Every row gives one point. The last column is the point's height on a tilted bowl or saddle (a function of degree 2), plus a little noise. Along how many of its main directions does it bend up, bend down or stay straight?
In the rows, 128 means zero.

Points:
[[110 133 136]
 [161 124 146]
 [122 121 134]
 [ 73 100 158]
 [ 94 141 142]
 [157  94 149]
 [ 11 134 249]
 [ 58  48 170]
 [183 143 161]
 [109  73 141]
 [147  88 145]]
Directions: 1 up, 0 down, 1 straight

Points:
[[106 187 133 143]
 [166  38 158  84]
 [ 96  24 157  13]
 [ 42  92 144  81]
 [132 113  72 158]
 [ 71 137 147 137]
 [ 62 140  77 136]
 [ 57 120 143 122]
 [124 198 183  95]
 [146 146 199  85]
 [117 108 150 131]
 [102  99 139 129]
 [196  69  75 167]
 [173 164  88 142]
 [158 169 224  32]
 [150 115 119 156]
 [116 150 130 153]
 [ 93 169 121 154]]
Directions: 0 up, 2 down, 1 straight

Points (22 x 5):
[[197 107 188 157 197]
 [176 125 118 116 156]
 [159 119  52 210 107]
 [133  81 218 136 221]
 [ 93 179  84 126 177]
 [177  96 159 140 191]
 [141 165 107 167 153]
 [ 90 110  81 176 173]
 [ 96 177 130 207 172]
 [ 12  96 188 144 207]
 [100  92 109 212 185]
 [169 182  77 151 164]
 [ 65 166 156 179 166]
 [156  88  97 120 137]
 [136 127  98 130 139]
 [104  82  80 145 143]
 [ 88 198 191 158 109]
 [ 81 204 157  76 118]
 [111  96 142 134 167]
 [ 96 118 187 159 156]
 [ 61 103  98 125 157]
 [155 196 109 214 148]]
Directions: 2 up, 2 down, 0 straight

Points (45 x 7):
[[128  64 139 158 102 193 124]
 [186 160 116 103  87 113  97]
 [184 220 117 111 159 138  55]
 [163 133 203 191 169 155  96]
 [141 165 165 151 123 164  97]
 [164 150  69  96  87 167  93]
 [ 90 116  61  71 168 126 119]
 [143 107  91 143 122 116 115]
 [196 196 172 159 132 145  72]
 [216  98 141 133 144 174 149]
 [128 149 147 205 180 145  96]
 [138 155 150 110  96 121  95]
 [166 132 139  84 104  74  81]
 [103 109 126 138 150  71  96]
 [157 189 143  65 149 157  74]
 [122 168 187  70 134 121  73]
 [ 97  97 101 107 120 152 111]
 [161 133 110 134 118 115 112]
 [135 156 190  24 156 125  44]
 [180  96 101 123 249 105  54]
 [104  46 180 168 191 140  71]
 [151 145  87 156  78  50  71]
 [ 77  68 147  56 113 128  71]
 [102 145 132  85 188 156 107]
 [ 62 207 136 160 209  74 131]
 [ 54 158 139 135  68 106 106]
 [ 74 124 150  93 178 143 114]
 [ 97 172  98  73 114 173  99]
 [106 132  73  86 159 153 114]
 [193 144 127 125  85 144 119]
 [ 95 116 124  68  65  73  71]
 [ 63  93  47 159 202 156  94]
 [ 92 112 145 117 121 173 108]
 [136 196 111 198 134 135  70]
 [125 140  55 147 137  85  89]
 [111 127 202 148 166 158  91]
 [146 141  87 174 174  74  80]
 [123 143 188  98  89  19  25]
 [ 95 156  84 170 234  83  87]
 [118 162  79 159  82  87  77]
 [123  67  85  63  57  59  56]
 [121 124 107 188  84 111 106]
 [118 146 134 196 181 157  97]
 [145 140  77 119 113 129 105]
 [164  82 194 146 113  78  92]]
Directions: 1 up, 4 down, 1 straight
